Each row of a before or after table is a point. The points were changed in one or more steps. Then noise was added and the rows were shuffled. The steps act on how far a point lies along the listed directions, d1 being the first. What was done? A step turns or swaps two directions, mirrors them in a line or flattens them onto one, adds a multiple of one to another, or multiplies one. Angles are multiples of 10 degrees, from the lower direction toward the higher: turns from -170 to 170, lines from 10 to 170 but not 90. Use the fewest steps. Two steps may share a direction if one is a turn and the other turns, adds or multiplies; they go together, in the order done. Otherwise the lowest direction goes first.

Directions:
(1): [+1.31,-1.65]
(2): [+1.65,+1.31]
Before:
[[+0.13,-0.13],
[+0.35,-0.80],
[-0.05,-0.38],
[-0.20,-0.43],
[+0.51,-0.59],
[+0.47,+0.28],
[+0.53,-0.50],
[+0.59,+0.10],
[+0.56,-0.45],
[+0.31,+0.49],
[+0.26,-0.11],
[-0.86,-0.02],
[-0.42,-0.23],
[+0.81,+0.23]]
After:
[[+0.23,-0.21],
[+0.29,-0.22],
[+0.34,-0.28],
[+0.17,-0.15],
[+0.54,-0.46],
[+0.57,-0.51],
[+0.13,-0.14],
[-0.47,+0.42],
[+0.55,-0.51],
[-0.12,+0.11],
[+0.57,-0.55],
[+0.10,-0.11],
[-0.06,+0.03],
[+0.11,-0.10]]
Steps: flatten d1 and d2 onto the line at 10 degrees

Directions:
(1): [+2.08,+0.61,+1.40]
(2): [+1.45,-0.04,-2.13]
(3): [-0.48,+2.51,-0.38]
Before:
[[+0.04,-0.11,+0.12],
[+0.04,+0.17,-0.02],
[-0.12,+0.19,+0.60],
[-0.29,+0.32,+0.31],
[+0.33,-0.63,+0.55],
[-0.27,-0.37,-0.55],
[-0.44,+0.78,-0.73],
[-0.33,+0.24,+0.91],
[+0.37,-0.01,+0.40],
[-0.10,+0.21,-0.54]]
After:
[[+0.00,-0.10,-0.56],
[+0.03,-0.02,-0.06],
[+0.18,-0.02,-0.50],
[-0.01,+0.02,+0.02],
[-0.30,+0.09,+0.41],
[-0.19,+0.06,+0.63],
[-0.16,+0.09,+0.67],
[+0.46,+0.09,-0.38],
[+0.43,+0.04,-0.12],
[+0.80,+0.11,-0.55]]
Steps: turn d1 and d2 by 140 degrees; multiply d3 by 0

Directions:
(1): [+2.40,-1.03,-1.73,+1.23,-0.52,-1.32]
(2): [+2.29,-0.70,+1.11,-0.71,+1.04,+2.19]
(3): [-0.86,-2.94,-0.39,-1.64,-1.03,+0.11]
(4): [-1.22,-1.49,-0.30,+2.45,+1.59,+0.99]
(5): [-0.07,+0.44,-0.23,+1.18,-2.76,+2.02]
(6): [+0.30,-0.84,+2.97,+1.10,-0.88,-1.32]
Before:
[[+0.18,-0.52,+0.02,-0.53,-1.00,-0.36],
[-0.77,-0.42,-0.03,-0.93,-0.25,-0.14],
[+0.09,-0.59,-0.24,-0.67,-0.87,+0.03],
[+0.65,-0.76,+0.24,+0.00,-0.12,+0.45],
[+0.78,+0.04,+0.99,-0.13,-0.05,+0.12],
[-0.17,+0.15,+0.41,-0.17,+0.01,+0.20],
[+0.80,+0.47,+0.00,-0.94,-0.05,+0.41],
[-0.39,+0.34,+0.38,-0.05,+0.14,+0.15],
[+0.42,-0.21,-0.58,+0.18,-0.56,+0.30],
[+0.72,-0.26,-0.44,-0.03,+0.06,+0.09]]
After:
[[-0.17,-0.17,-0.31,+0.48,+0.19,-0.02],
[-0.11,-0.01,+0.26,-0.78,-0.31,+0.01],
[+0.38,-0.70,+0.11,-0.56,-0.47,+0.14],
[+0.40,-0.12,+0.87,-0.14,+0.02,+0.79],
[+0.54,-0.08,+1.09,+0.12,-0.05,+0.41],
[+0.03,+0.28,+0.27,-0.46,-0.51,+0.37],
[+0.36,-0.11,+0.40,+0.30,+0.85,+0.77],
[-0.99,-0.65,+0.63,-0.28,-0.06,+0.26],
[-0.13,-1.01,+0.32,+0.16,-0.48,-0.49],
[-0.11,-0.34,-0.12,+0.34,+0.09,+0.05]]
Steps: turn d1 and d4 by -110 degrees; turn d1 and d6 by -50 degrees; swap d2 and d3; multiply d5 by 0.7

Directions:
(1): [-1.83,-2.50,-0.76,-0.24,-0.74,-0.85,+1.78,+1.77]
(2): [+0.96,-0.04,+0.83,-0.56,+0.29,+2.13,-0.87,+3.24]
Before:
[[-0.51,+0.20,-0.27,+0.11,+0.03,-0.61,+0.32,-1.06],
[+0.01,+0.00,-0.03,-0.07,-0.27,-0.18,+0.21,+0.02],
[-0.09,+0.22,-0.13,+0.29,-0.13,-0.36,-0.12,-1.17],
[-0.08,+0.76,-0.11,+0.36,+0.10,-0.64,-0.12,-1.77],
[-0.11,+0.62,-0.07,+0.45,+0.04,-0.94,+0.11,-2.25],
[+0.07,+0.18,+0.04,-0.12,+0.07,+0.35,+0.26,+0.53],
[-0.83,-0.82,-0.37,-0.02,-0.42,-0.40,+0.52,-0.06],
[-0.14,+0.22,-0.22,-0.15,-0.16,-0.63,+0.17,-0.96],
[+0.27,+0.52,-0.03,+0.00,+0.10,+0.13,-0.43,-0.23],
[-0.24,+0.57,-0.16,+0.34,+0.11,-0.76,+0.52,-1.39],
[-0.18,+0.14,-0.01,+0.35,+0.34,-0.17,+0.18,-0.20],
[-0.64,-0.68,-0.40,-0.20,-0.37,-0.66,+0.80,+0.55]]
After:
[[-0.19,+0.08,-0.03,+0.28,+0.30,-0.06,+0.16,-0.08],
[-0.24,+0.21,-0.08,+0.30,+0.01,-0.76,+0.27,-1.52],
[-0.21,-0.13,-0.20,-0.18,-0.21,-0.38,+0.38,+0.24],
[-0.47,-0.35,-0.23,-0.01,-0.25,-0.12,+0.19,-0.26],
[-0.44,+0.22,-0.12,+0.05,+0.06,-0.42,+0.24,-0.78],
[+0.09,+0.36,-0.14,-0.02,+0.04,+0.07,-0.31,+0.00],
[+0.11,+0.08,+0.00,-0.10,-0.31,-0.16,+0.17,+0.03],
[-0.14,+0.08,-0.13,+0.25,-0.08,-0.22,-0.07,-0.80],
[-0.23,+0.39,-0.11,+0.26,+0.02,-0.50,+0.02,-1.07],
[-0.09,+0.20,-0.17,-0.21,-0.19,-0.48,+0.15,-0.66],
[-0.23,+0.39,-0.09,+0.23,+0.02,-0.54,+0.52,-0.92],
[+0.06,+0.21,+0.01,-0.08,+0.05,+0.21,+0.27,+0.34]]
Steps: multiply d1 by 0.4; multiply d2 by 0.7

Directions:
(1): [-2.95,+1.23,+1.92,+0.79,+1.76,+0.74,-1.03,-0.61,+0.66]
(2): [+0.31,-1.12,+2.58,+0.89,+0.62,-1.55,+1.38,+2.48,-0.56]
(3): [-1.77,-1.91,-2.09,+0.60,+0.23,-1.48,-1.97,+1.52,+0.35]
(4): [-1.08,-0.84,+1.25,-2.40,-1.00,-2.06,-0.48,-1.79,-1.47]
Before:
[[-0.67,-0.17,-0.18,-0.30,+0.15,-0.33,-0.31,-0.21,-0.05],
[+0.67,-0.17,-0.62,-0.66,-0.76,-0.23,+0.06,-0.73,-0.20],
[+0.25,+0.25,+0.16,-0.23,+0.09,+0.09,+0.52,-0.25,-0.19],
[+0.83,+0.24,-0.81,-0.16,-0.74,+0.24,-0.01,-0.02,-0.14],
[+1.07,+0.01,+0.54,+0.56,-0.10,+0.54,+1.35,+0.77,+0.30],
[+0.37,-0.03,+0.59,-0.38,-0.08,-0.17,+0.66,-0.26,-0.31],
[-0.31,+0.54,-0.28,+0.32,-0.02,+0.65,-0.04,-0.22,+0.14],
[+0.84,-0.25,-0.76,-0.04,-0.68,+0.60,+0.39,+0.02,+0.17],
[-0.45,+0.06,+0.18,+0.50,+0.32,+0.12,-0.42,+0.35,-0.06],
[+0.67,+0.56,-0.27,+0.44,-0.06,+0.63,+0.67,-0.32,-0.04],
[+0.28,+0.26,+0.23,-0.70,-0.14,+0.04,+0.16,-0.67,-0.16],
[-0.88,-0.18,-0.37,-0.78,-0.13,-0.32,-0.79,-0.74,-0.23],
[+0.91,+0.37,-0.03,-0.10,-0.33,+0.50,+0.27,-0.28,+0.20]]
After:
[[-0.58,+0.32,-0.11,-0.16,+0.28,+0.22,-0.19,-0.48,+0.15],
[+0.66,-0.04,-0.76,-0.02,-0.14,+0.32,+0.35,-0.03,+0.13],
[-0.20,+0.34,+0.63,+0.35,+0.26,+0.26,-0.05,+0.09,-0.18],
[-0.04,-0.52,-0.38,-0.32,-0.59,-0.78,-0.42,+0.33,-0.41],
[+0.93,-0.80,-0.05,+0.49,-0.31,-0.18,+1.07,+1.25,+0.15],
[+0.72,-0.47,-0.08,-0.38,-0.57,-0.50,+0.10,+0.15,-0.17],
[-0.08,-1.11,-0.20,-0.29,-0.59,-0.59,-0.02,+0.40,-0.21],
[+0.52,+0.04,-0.53,-0.64,-0.26,+0.06,+0.01,-0.45,-0.03],
[-0.77,+0.40,-0.28,-0.58,+0.05,+0.32,-0.67,-1.05,-0.04],
[-0.19,+0.03,+0.62,-0.29,-0.33,-0.23,+0.38,-0.17,-0.49],
[-0.05,-0.55,-0.98,-0.39,-0.58,-0.53,-0.54,-0.38,-0.05],
[+0.42,-0.02,-0.39,-0.20,-0.05,-0.01,+0.41,-0.06,-0.16],
[+0.57,-0.46,+0.13,+0.00,-0.41,-0.70,+0.66,+0.12,-0.64]]
Steps: turn d1 and d3 by -60 degrees; mirror d2 and d4 in the line at 140 degrees
